Every row gives one point. Each copy is the shape, with its points in the same order, turned, moved and blurred by noise. Say if it was mirrored as well.
In the rows, 128 means zero.

Shape (8 x 3):
0: 139 113 176
1: 149 126 172
2: 156 100  83
3: 160 177 186
4: 136 182  90
5: 118 109  95
6: 143 108 166
7: 122 100 105
Copy 1 (8 x 3):
0:  76 104 145
1:  78 122 145
2: 154 112  93
3:  72 156 168
4: 165 176 142
5: 161  86 113
6:  83 105 140
7: 143  94 112
Copy 1 is: mirrored
Copy 2 (8 x 3):
0: 150 120 175
1: 144 126 174
2: 151 171  96
3: 105 148 215
4:  77 193 133
5: 123 151  88
6: 153 123 156
7: 131 132  97
Copy 2 is: only turned
Copy 3 (8 x 3):
0: 114 137 158
1: 120 154 151
2: 178 105  91
3: 108 203 135
4: 139 167  49
5: 137  98  89
6: 123 133 152
7: 145  97 100
Copy 3 is: only turned

Shape (10 x 4):
0: 134 122 158 148
1:  98 129 131 151
2:  81 127 103 118
3: 103 149 153 139
4: 188 142  79  97
5: 102  92 156 123
6:  87 140 132 102
7: 173 233 145 102
8: 113 208 131 139
9: 138 106 102 132
Copy 1 (10 x 4):
0: 159 151 120 131
1: 112 150 112 130
2:  76 122 131 112
3: 118 171 132 139
4: 141  55 173 171
5: 138 150 123  91
6:  92 148 152 110
7: 126 156 216 219
8:  88 169 155 188
9: 131  94 117 130
Copy 1 is: mirrored
Copy 2 (10 x 4):
0: 120 147 150 140
1:  99 144 117 117
2: 118 105  87 116
3: 125 154 112 135
4: 189  95 161  76
5:  99 112 123 159
6: 140 118  89 137
7: 230 183 133 107
8: 163 188  99 101
9: 121  92 146 102
Copy 2 is: mirrored

Shape (9 x 4):
0: 171 104  96 116
1: 127  48 162 128
2: 136 108  89  97
3: 160 124 131 104
4:  92 148 113 165
5: 113 107 167 189
6:  86 155 124 115
7: 169 160 178 140
8: 180 138  84 111
Copy 1 (9 x 4):
0: 157  86 120 123
1:  82  81 150 191
2: 133 104  97 127
3: 124 106 149 110
4: 149 177 132 164
5: 123 147 181 195
6: 115 177 111 132
7: 113 142 208 104
8: 172 102 133  92
Copy 1 is: only turned
Copy 2 (9 x 4):
0: 122 123  64 113
1: 153  62 130  84
2: 119 141  84  89
3: 146 136  94 133
4:  70 133 148 139
5: 107  64 160 149
6: 106 162 149 121
7: 151 119 122 191
8: 113 149  55 134
Copy 2 is: only turned
Copy 3 (9 x 4):
0: 176 118 108 122
1: 143  44 162 108
2: 148 128 108  95
3: 155 136 144 126
4:  71 124 110 147
5:  93  68 148 175
6:  81 148 137 110
7: 141 142 180 182
8: 172 157  95 132
Copy 3 is: only turned

Shape (12 x 6):
0: 150 106 164 105  92 165
1:  89 102 172  97 156 142
2: 149 107 157 140 155 164
3: 171 152 156 167 167 160
4: 105 115 151 138 151 103
5: 184  70 133 185 103  94
6: 106 140 173 185 112 164
7:  98 157  87 114 100 142
8: 150 143  87  84 141 114
9:  94 135 169 105 109  78
10: 100  97 137 151 172 103
11: 122 113  83 177 146  92
Copy 1 (12 x 6):
0:  93 128  65  70 131 116
1: 130  72  53 111 144 125
2:  99 121  63 135 131 143
3:  83 150  94 153 148 178
4: 130  87 104 139 133 121
5:  58 156 115 174 103  65
6:  64  85 107 115  90 172
7: 159 133 128  84  96 137
8: 168 158 118 106 144 128
9: 134  78 134  98 163  93
10: 153  83 101 173 137 117
11: 139 132 140 173  93 109
Copy 1 is: mirrored
Copy 2 (12 x 6):
0: 160  77 113  60 122 128
1: 110  94 129 112 153 177
2: 175 100 121 104 175 128
3: 221 132 124 128 169 140
4: 140 141 163 107 155 154
5: 174 142 192  44 172  74
6: 198  93 181 129 113 150
7: 127 138 115 147  84 107
8: 116 160  88 108 130 103
9: 117 151 156  78 113 180
10: 121 139 171 131 176 144
11: 135 165 168 145 161  86
Copy 2 is: only turned

Shape (12 x 6):
0: 112 135 128 165  99  82
1: 128 151  70 109 131 187
2:  82 160 116 108 133 150
3:  97 120  82 142 151 149
4: 177 182 113 152 135 143
5: 114  97 158 166 208 126
6:  97 118 172 103 119 115
7: 153  82 142 118 111 151
8: 190 136  99 113 131 169
9: 138 175  97  95 128 101
10:  57  56 163 109 129 139
11: 118 186 142 176  79 131
Copy 1 (12 x 6):
0: 104 141  76 136 125 125
1: 200 100 150 108 130 179
2: 130 124 142 112 123 193
3: 137  76 137 112 146 153
4: 189 160 117 149 173 149
5:  86 109 177 152 188 103
6:  89 155 158 127  95 137
7: 156 127 160 146  94  99
8: 214 141 156 128 138 127
9: 153 170 117  79 144 161
10:  70  92 183 129  73 122
11: 135 158  76 176 128 179
Copy 1 is: only turned
Copy 2 (12 x 6):
0:  90  97 107 134 105 100
1: 151 169 110  86 176 155
2:  95 155 115 113 137 174
3: 109 134 115 130 187 142
4: 156 185 108 128 118  97
5:  97 138 168 212 168 126
6:  93 110 166 132 101 163
7: 165 100 171 126 134 137
8: 182 167 146 103 148 114
9:  96 172 135  79 119 110
10:  93  63 176 148 153 196
11: 127 131  69 138  78 130
Copy 2 is: only turned
Copy 3 (12 x 6):
0: 133 190 123 124 106 143
1:  76  98 110  56 159 119
2:  92 133 161  97 157 145
3:  69 125 129 107 124 116
4: 129 125  76 124 173 152
5:  86 103 145 202 102 133
6: 149 127 187 127 110 149
7: 144  89 129 104  89 136
8: 135  85  83  90 159 123
9: 129 147 128 103 181 102
10: 110 105 210 121  58 134
11: 131 176 115 106 134 201
Copy 3 is: only turned

Shape (12 x 8):
0:  82 108 121  95  76  97  53  90
1: 102  83 174 165 185 137  92 132
2:  90  94 114 183 159  91 100 132
3: 114 107 115 186 138 130 125 117
4:  85 193 115 109  65 135  85 119
5: 127 182 121 120 142  98 151 203
6: 109 186 119  75 167 160 141 170
7: 130 134 136 110 119 177 152 152
8: 101 151 148 138 126  87 123 101
9: 167 154 126 138 132 166 138 149
10: 123 127 142 194 131 122  95 134
11: 132 121 137 101 198 160  81 125
Copy 1 (12 x 8):
0: 162 109  52 121 160 147 117 160
1: 140  94 156  90 124  48 156 132
2: 119  63 136 130  97  93 121 136
3: 106  94 144 123  96 117 165 121
4:  82 164  52 114 153 153 115 129
5:  66 180 169 145 119 108  73 136
6:  80 192 155 144 179  95 103  90
7:  97 175 168 116 157 132 160 121
8: 137 140 107 115  92 119 108 112
9:  81 180 156 144 125 110 171 130
10:  95 110 124 110  87  90 153 146
11: 139 143 137 148 171  44 159 114
Copy 1 is: mirrored
Copy 2 (12 x 8):
0:  54 121 103 110  86 106  95  52
1: 149 108 162 181  75 160  79 118
2: 121  91  88 154  91 168  76 133
3: 116 112 113 132 103 184  98 145
4:  92 160 101  57 128 107  78  93
5: 163 116  89 113 146  71 122 175
6: 150 147 133 130 198  71  97 141
7: 113 137 177 102 152 121 123 154
8: 113 159  85 141  94 124 104 122
9: 151 136 146 103 156 144 145 150
10: 149 119 111 108  75 165  99 135
11: 154 119 158 180 153 134 100  77
Copy 2 is: only turned
Copy 3 (12 x 8):
0: 154  73  92  66  94 125  68 158
1: 196 184 131 130 141 158  84 116
2: 140 183 136 126 110 118  65 134
3: 149 167 139 148  82 129 107 132
4: 139  56 170  78  82 140 119 181
5: 104 132 189 137 167 102 157 187
6: 119 118 184  88 169 154 186 137
7: 158 127 136 124 121 152 192 152
8: 164 110 162 119 113  89  99 131
9: 140 121 153 169 121 159 174 148
10: 168 150 157 160  98 140  84 157
11: 148 133 131 117 170 188 116  93
Copy 3 is: mirrored
Copy 4 (12 x 8):
0: 167 138 159  43 127 144  96  58
1:  88 125 110 100 190  88 125 158
2: 118 160 173 112 193 104 136 119
3: 134 134 161 138 170 119  99 153
4: 149 128 190  55  78 185  92 126
5:  93 129 185 135  84 162 186 158
6:  85 164 126 110  74 197 153 167
7: 125 106 113 130 101 179 111 166
8: 109 145 174 107 103 105  98 116
9: 151 122 140 144 102 150 129 197
10: 134 121 173  99 161 101 113 163
11: 116 169  80  78 133 126 137 162
Copy 4 is: mirrored
